Each row of a before or after table is a point. The points were changed in one or more steps. Then noise was added and the rows were shuffled. The steps act on columns, c1 being the first. What was done? A step turns or swaps two columns, mirrors them in a line or flattens them onto one, adds a multiple of one to another, or multiplies or shifts one. Angles are multiples of 10 degrees, from the lower column toward the higher: turns from -170 to 170, lines from 10 to 170 but not 90. Use the fewest steps. Two steps may share a column if one is a turn and the other turns, adds or multiplies; they go together, in the order done. Otherwise the lowest column goes first.
In the rows, 128 means zero.

Before, 9 rows:
[[155 167]
 [186 191]
 [ 99 124]
 [182 185]
 [108  93]
 [116 155]
 [100  66]
 [ 92  90]
 [ 85 102]]
After, 9 rows:
[[139 125]
 [112 134]
 [121 126]
 [107 130]
 [112 125]
 [122 126]
 [116 122]
 [151 121]
 [148 119]]
Steps: multiply c1 by 0.4; multiply c2 by 0

Before, 11 rows:
[[120  93  96 118 156 115]
 [ 90 121 132 120 150 128]
 [110 106 115 164 105 120]
 [116 162 102 112 167 146]
 [119 132 113 158 112  93]
 [171 164 128 130 145 171]
 [ 88 136  90 116 141 144]
 [ 87  85 111 156 124 116]
 [173 150 129 113 117 146]
 [152 141 116 135 116 138]
 [105 111 118 179 125 120]]
After (11 x 6):
[[ 90 121 150 123 138 127]
 [ 88 154 118  85 171 115]
 [ 87 115 127 136 249 142]
 [173 113 117 150 112 146]
 [120 119 144  94 248 115]
 [113 111 155 161 241 147]
 [170 129 144 163 147 171]
 [151 135 112 141 149 138]
 [110 165 102 107 140 120]
 [104 180 121 110 154 120]
 [118 157 109 133 152  95]]
Steps: swap c2 and c4; turn c3 and c5 by -70 degrees; multiply c5 by 3

Before (9 x 11):
[[113 114 114 133 160  70  99 119 153 168 116]
 [138 188 154 166  70 144 170 123 117 129 159]
 [140  94 120 105 130 103 113 108 142 137 149]
 [135 104 132 164 125 112 138 125 124  97 176]
 [156 135 115 109 134  86 130 158 130 160 141]
 [109  87 123 120 130 113 107 147 137 138 147]
 [127 165 147 104 129 130 156 137 133  89 128]
 [145 119 132 135 114 138 166 132 111 129 122]
 [116 131  94 132 109 107 118 124 153 107  97]]
After (9 x 11):
[[132 118  97 101 115 147 117 137 153  65 149]
 [152 154 130 131 143 161 114 130 146 154  99]
 [106 150 110 128 133 141 128 180 138 222 108]
 [147 121 131 144  94 176  96 160 149 247 124]
 [128 149 106 119 135 120 168 124 118 132 141]
 [173 132 139 136 141 128 107 154 133 156 116]
 [143 145 127 173 167 144 140 137 125  33 143]
 [ 72 108 124 125 189 119 168 114 121 129 174]
 [ 99 107 129 114 126 121 156 136 133  12 105]]
Steps: add 0.3 times c1 to c9; turn c1 and c2 by 120 degrees; add -0.7 times c7 to c3; turn c5 and c11 by -130 degrees; turn c4 and c11 by 60 degrees; mirror c6 and c8 in the line at 110 degrees; multiply c10 by 3

Before (12 x 18):
[[139  90 110 214 151 113 191 154 113 142 101 101 115 137 127 121 132  70]
 [133 156 106 125 165 161 127 149 106 130 120 100 123 125 132 111 126 132]
 [131 102 111 129 120 137 121 125 123 134 131 134 133   7 125 126 185 133]
 [144 105 154 133 120 157 122 163 119 114 136 122 121 125 112 113 167 137]
 [127 106 113 180 116 153 115 124 117 130 128 101  59 137 140 151 187 103]
 [ 89  95 107 157 135 166 129 120 121 133 139 101 122 135 101 135 132 102]
 [131 110 119 112 122 167 144 122 131 144 130 105 125 135 129 116 123 120]
 [127  93 195 117 127 157 114 144  90 118 108 119 136 119 132 115 157 121]
 [135 100 107 129 118 148 111 138 129 119 114 114 142 117 139 117 139 139]
 [139 139 112 141 129 159 138 116  89 134 121 118 142 132 123 112 131 124]
 [114 100 109 111 124 137 138 123  57 138 140 107 126 125 139 111 149 100]
 [136  90 109 118 123 170 131 119  85 122 123  97 125  91 120 111 143 127]]
After (12 x 18):
[[101  89 110 221 150 115 191 124 114 136 101 101 116 138 115 109 143  70]
 [131  89 110 123 123 170 129 139  85 120 125  95 124  91 130 114 143 126]
 [117 100 107 134 117 148 108 130 129 132 114 115 143 118 143 124 137 137]
 [117  93 195 118 127 158 110 121  91 126 108 121 137 121 139 122 152 122]
 [106 156 107 129 165 160 128 121 105 130 122 100 124 124 130 109 125 133]
 [153  94 106 131 134 168 128  97 120 108 140 100 121 136 111 131 132 103]
 [140 100 107 101 125 137 133 119  57 142 141 107 127 125 128 105 150  99]
 [ 88 104 154 144 120 159 114 124 120 107 135 122 121 126 130 123 166 137]
 [132 111 118 116 121 168 145 135 130 140 132 105 123 135 114 104 126 121]
 [131 106 114 179 117 153 105 130 117 140 129 102  60 137 131 150 182 104]
 [133 141 111 149 128 157 136 142  90 127 120 117 143 132 119 106 133 124]
 [129 103 111 131 119 135 110 132 122 129 133 135 132   8 122 122 181 132]]
Steps: add 0.7 times c1 to c4; turn c1 and c8 by 120 degrees; turn c7 and c17 by 10 degrees; add -0.7 times c10 to c16; turn c10 and c15 by -60 degrees

Before:
[[101 182 187 187 148 136  99 147  99 133 163 189 105 136 111 134 161 165
  177 109  94 154 134 130]
 [ 96 167 151 124 164 148  75 108 113 124 172 142 120 109 104 133 151 140
  148 101 124 137 109 124]
 [112 203 165 137 131 152 136 144  80 127 172 162 124 120 108 171 110 131
  170 102  90 150 121 133]
 [145 132 143  62 104  70 137 132 149 120 117 126 123 129 131 123 189 113
   87 152 181 111  80 148]
 [121 125 125 170 109 135 163  98 111 173 187  78 125 111 142 103 121  84
   84 154 151 173 138 163]
 [ 86 188 190 111 132 115  95  94 167  82 126 141 180 121 112 140 182 146
  145 128 155 156 139  88]
 [148 100 126 122  92 121 118 145 116 121 142 104 137 100 153 139 160  83
   98 138 141 125 135 154]
 [136 102 158 101  87 109 142 131 138 177 145  80 144 112 108 111 162  63
  113 144 154 109 121 171]
 [169 150 123 149 124 146 135 143 127 145 144 158  63 122  80 111 122 166
  162  72  87 175 154 155]
 [116 102 113  94 120  65 150 120 182 142 113  99 129 121 124 157 199 118
  104 125 134 124 111 154]
 [120 119 116 140 101 133 137 174  98 159 129  93  76 122  96 141 126  60
  111 144 156 149 124 163]]
After (11 x 24):
[[120 103 113  94 134  68 147 117 184 109 114 104 128 157 137 118 137 127
  106 128 139 123 112 231]
 [147 134 144  61 147  72 136 130 154 121 124 132 127 123 139 131 137 145
   86 150 182 116  80 216]
 [171 149 117 147 109 142 128 145 128 136 134 162  61 115 180 158  75  91
  162  63  85 175 155 181]
 [120 124 123 169 153 135 159  94 111  68 178  77 119 109 120 188  55 130
   81 155 153 171 140 209]
 [ 87 191 195 108 116 114  97  92 164 175 125 137 185 140 136 137 242 143
  143 124 160 158 136  69]
 [154  95 130 124 167 124 109 146 120 100 144 101 137 149 121 188 104 165
   94 141 147 124 136 210]
 [116 208 165 133 112 153 141 143  81 124 158 164 124 169 143 109 101 125
  171 100  98 153 120 131]
 [118 120 119 139 134 131 137 168  97  57 126  99  76 142 172 140  59 162
  106 144 155 146 126 209]
 [102 172 152 129  82 148  71 113 110 138 158 139 120 135 133 166 154 121
  147  99 125 135 107 135]
 [107 178 186 187 102 132 100 147  92 146 148 190 104 129 128 107 146  97
  179 110  94 151 136 157]
 [134 101 156  97 157 114 140 135 134  49 134  79 148 118 165 178  71 145
  117 141 159 109 120 243]]
Steps: turn c5 and c15 by -150 degrees; turn c10 and c18 by -140 degrees; multiply c11 by 0.7; turn c14 and c16 by -110 degrees; multiply c16 by 2.5; multiply c24 by 3; turn c17 and c24 by 40 degrees
